Rows are points. Two turns around zero, p and q, are shown by what they do to some points. Where does a point land after both, in the order given? Backwards means that the second turn is done in reverse. Each puzzle has new turns, and all numbers are rounded.

Turn p:
[-20 -30 -50] => [-21 -38 -44]
[18 48 43] => [28 52 32]
[-49 -50   9] => [-67 -23   5]
[12 24 -7] => [22 14 -9]
[40  9  5] => [38 -4 15]
Turn q:
[ 62  16 -40] => [62 43  0]
[-53 -38  27] => [-41 -56 -14]
[-10  18 -21] => [ -8  23 -17]
[ 1  4 34] => [-13 -11  30]
Where do these land?
p, then q backwards: [-29  19  -6] => [-19  21 -21]
q, then p backwards: [  7 -63   0] => [ 39 -30 -40]
q, then p: [ 43 -57  -3] => [ 34 -54  31]
q, then p: [ 3 49 -3] => [ 4 49 -5]
q, then p: [-19  65 -19] => [ -2  62 -33]
q, then p backwards: [ -4 -14  32] => [  7 -33  10]

Turn p:
[ 40  32  13  20  21   3  13 -29] => [ 16  39  23   6  30   8  -8 -36]
[ 22  30 -27   5 -30  22   9 -10] => [ 14  24 -20 -11 -18  19  19 -37]
[ 40  -2 -24 -19   4  53 -28 -17] => [ 32  11 -43  -9   9  48 -28 -13]
[ 32  -7 -18 -22  46 -33  44  42] => [ 50  24  -6  32  22 -50  18  36]
[ 34 -43  15  34 -35 -27 -17 -26] => [ -4 -36   3  24 -12 -22 -40 -56]
[-49  11 -11 -28   1  -5 -32  28] => [-37   4 -17 -11 -24   7   5  53]
[-44 -37 -28  42 -19 -22 -27 -46] => [-70 -49 -24  17  12  -1   5 -34]
[-46   6  30 -32  36  12  39 -19] => [ -5  -6  30 -50  46  -5  22  37]
[-30 -17  21  36  -4 -25  10  48] => [-13 -29  40  36 -27 -17  22  23]
[  1  28  29 -37 -18  22 -10  29] => [ 18  20  14 -35 -38  15 -13  28]
Turn q:
[ -5 -22 -29  -3  25  18 -25 -47] => [-11 -44 -11  -9  28  29  12 -32]
[ 34 -57  64  13  12   3  66  -6] => [75 22 52  0  9  5 62 19]
[-22  34 -47 -44 -35  18  10 -58] => [-20 -32 -60 -57 -38  -2  11 -30]
[  5 -10  -4  44 -14   1  62  10] => [ 30   1  -6  39 -27 -19  45  25]
[ 16 -20 -43  -1  15   2   4  33] => [ 24 -17 -29  26  18  10 -23  24]
[ 17 -13   0 -14 -23  -8 -33   7] => [  8  -7  16  -6 -12  15 -39  -9]
[-43  23   0  52 -14 -52  -7  52] => [-40   3  21  54 -16 -63 -24  32]
[-40   5   2 -14   3 -16 -46  30] => [-45  -8  17  -9  14 -11 -44  21]
[ 31  31  19 -18  -1  22  -4 -32] => [  2  34 -11 -25  -8  22  10 -40]
[  9 -17  31 -20  40 -30 -16  -6] => [ 13   9  33 -17  49 -11 -11 -15]
[-3 45  7  5 -8 43 -9 17] => [-36  39 -22   3 -19  25   1   8]
Where do these land?
p, then q: [-24  -7 -25 -10  18  36  11   8] => [ 22   2 -30   7  13  17  10  35]
q, then p: [ 21 -23  17 -11 -23   0  27  53] => [ 33  28  13  23 -50   8 -18   2]
p, then q: [-13  54   9 -56  28 -19   9 -61] => [-34  31 -39 -55  49 -38 -26  -4]
q, then p: [ -2   1   4  97 -10  -5  25 -60] => [ -3 -44  48  -4  25 -31  48 -74]
q, then p: [ 32  -5  -3 -54 -37  -3  17   2] => [ 28  24 -40 -18 -30  -3 -36 -10]
q, then p: [ -3  37  -7 -17  26 -13   6  18] => [-26  35 -18  14   7  -9  10  17]
q, then p: [  0 -34 -26  42 -25 -30 -34 -13] => [-17 -59  17  20   3   3 -31 -31]
p, then q: [-41   4  30   7 -21  26 -39  38] => [-16   2  27 -13 -42  34  -6  51]
p, then q: [45 32  8  5 31 11 -4 18] => [-15  51 -11  25  -5  15  -2 -28]
p, then q: [-16 -57  -7  -2  13  -4 -19  -4] => [  4 -42  16  25  27  12 -14  21]

Turn p:
[ 22   3  19   4  -1  18   4  21 -30  20  48] => [  4  33 -10  -7 -23   6   6  36 -16  25  35]
[-14  -4  -6 -26 -37   1   2   8  -8  20 -27] => [ -6 -37  -4  -1 -12  -2  -5   0  -6  35 -27]
[-18  36 -27  13 -15 -30  -3 -24  30 -24  -3] => [-13   6   4  28  -3 -36  -2 -51   6 -21 -17]
[ 31   5 -33   4  -2 -36  19 -11  32 -22 -22] => [ 34 -18 -13  31  -9 -12  -7 -29   2 -44 -16]
[-16  27  -8 -20  -1  -8  36 -16  36 -43 -29] => [  4  -7  -9   1  -5  -2  35 -50  13 -30 -46]
[ -5  -3  17  -1  -8  23 -29  39 -42  -6 -25] => [-14  -5  -5 -31  -4  -5 -16  46  35  25 -13]
[ 12   1  20 -16  40  11 -30   6 -14  37  27] => [ 24  25  16 -23  18  15 -11  10   1  35  42]
[ 28 -23  14  10   0  51 -25 -14 -16  22  21] => [-18  13   3 -11 -12  49 -31  24  -5  12  37]
[ -1 -46  34 -10  -7  22 -37  34 -14  12  32] => [-19 -17  -4 -48   0   3  -6  41  -7  21  51]
[-21  11  19  25  -2 -18  20   5  23   5 -31] => [ -5 -19  28  27   6 -10  33   0  20  -9 -15]
[-28  10 -49  16  25 -15  35  -6  29 -12  -6] => [  2   6 -25  41  42 -10  22 -31  -3 -24 -21]
[ 10 -19  -2   2   8 -19   8 -42 -24 -10  15] => [  7  19  17  -5   2   4 -19   3 -42 -26  -9]
Turn q:
[ -7  26 -70  -8 -19 -12  19  26 -10  15   2] => [ 36  13 -30  -6 -39  26  41   6 -29  19   2]
[17 17 16 24  2 26 14 30  6 -2 13] => [  7  18   8  28  19  26 -12   1 -16 -21  17]
[-16  24  16  -2 -11   0 -34  30  -6 -15  24] => [  2  -6  -4  17 -12 -20 -31  13 -36  -1  27]
[ -6  30  15  19   6 -19  -5  27 -16  12 -30] => [  6  16  42   9 -20  -4   5  30 -20  -7  -1]
[  3 -57  -9  17  20   8   6 -97  -2 -67  10] => [-68 -12 -33   3   3 -31  15 -74  70 -18 -18]
[ 32 -14   4 -22 -46 -12   7  -8  19  10  -9] => [ 48 -17  -2 -21  -2   9 -16  -8  35  -3  -3]
[  3 -27   4  -3  12  35  -5 -59 -23  16 -27] => [-29   0  23 -19  16   0  -2 -48  18  22 -46]
[-19  21  13 -11  -2 -10  18 -30  17  18  -5] => [-14  -5  20 -35  -3  13   6   3  15  13  24]
[ 20  10  -4 -28  17  -7  19  24  -5 -23  18] => [  9   3 -27 -15  10  -3   9   8 -22 -40   7]
[-15 -22   5  -8  -4  22  16  14  10   5 -34] => [ -9 -11   4  -2   0  35 -13  18   8   1 -33]
[ -9 -28   5  10   1 -11   1  13 -16  15  21] => [  5 -28   1  23  17  -9  17   5  -7   9  -3]
[ -4  20   6  12  25 -20 -55  28  26  15  17] => [  5  29  -2  17  12 -41 -18  43 -14  26  25]
Where do these land?
q, then p: [-12   9  27  -4  14  14 -50 -13 -11  -1   5] => [  1   3  41 -12  21 -35 -17   3  -5  19   4]
p, then q backwards: [-21  13  23 -23  23 -27 -18 -42 -35  11  -1] => [ 22  26  22  -9  13  17 -24 -13 -23  45 -29]
q, then p: [ 10  10  27 -33  20 -16 -16 -13  18  16 -19] => [ 34 -12   5 -37   5 -19  11 -16  12  18   8]
p, then q: [-45   3   8 -34  -3  -1   3 -23  32 -29 -29] => [-42 -20   7 -45  -1   7   5  -7  37  -4 -29]
p, then q: [ -1  -4 -15  -7   0  -6  14  55 -17  -8  13] => [ 33  10 -26  -1  -8   6  38  23  -7   0  -6]
p, then q backwards: [ -9  44   1  11  15  -8  -4 -19  16   0 -26] => [ 29 -16   5  37  -5   7  -3 -28  -8   5 -19]
q, then p: [ 20 -36  -1  50 -16   6  24  28  -7   7  -6] => [-13   4   6  33  -5  32  10  24  32 -43   8]
p, then q backwards: [ 16 -31 -25  42   9   3  13  22  11  18  47] => [ -9  17   1  20  15  -6   5  45  23 -19  55]
p, then q: [ 48 -25 -28  35 -31  -4  15   9   2 -39  14] => [ 12  -2 -45  48 -55 -12  -5 -13  -3 -13   1]
q, then p: [-24  26  30 -25 -31  17  24  -8  22 -10  11] => [-31   2 -19 -46   0  13 -14  -9 -18  13  31]
p, then q backwards: [ 23 -20 -29   2   2  40  40  25 -11  -9   8] => [ -9 -11 -43 -12   5  10  24  42  28 -19   9]
p, then q: [ -3  10 -17 -14  -2 -17 -44 -21 -19  44 -17] => [  8   9  37   0  29 -42 -18   6   3  35  -9]
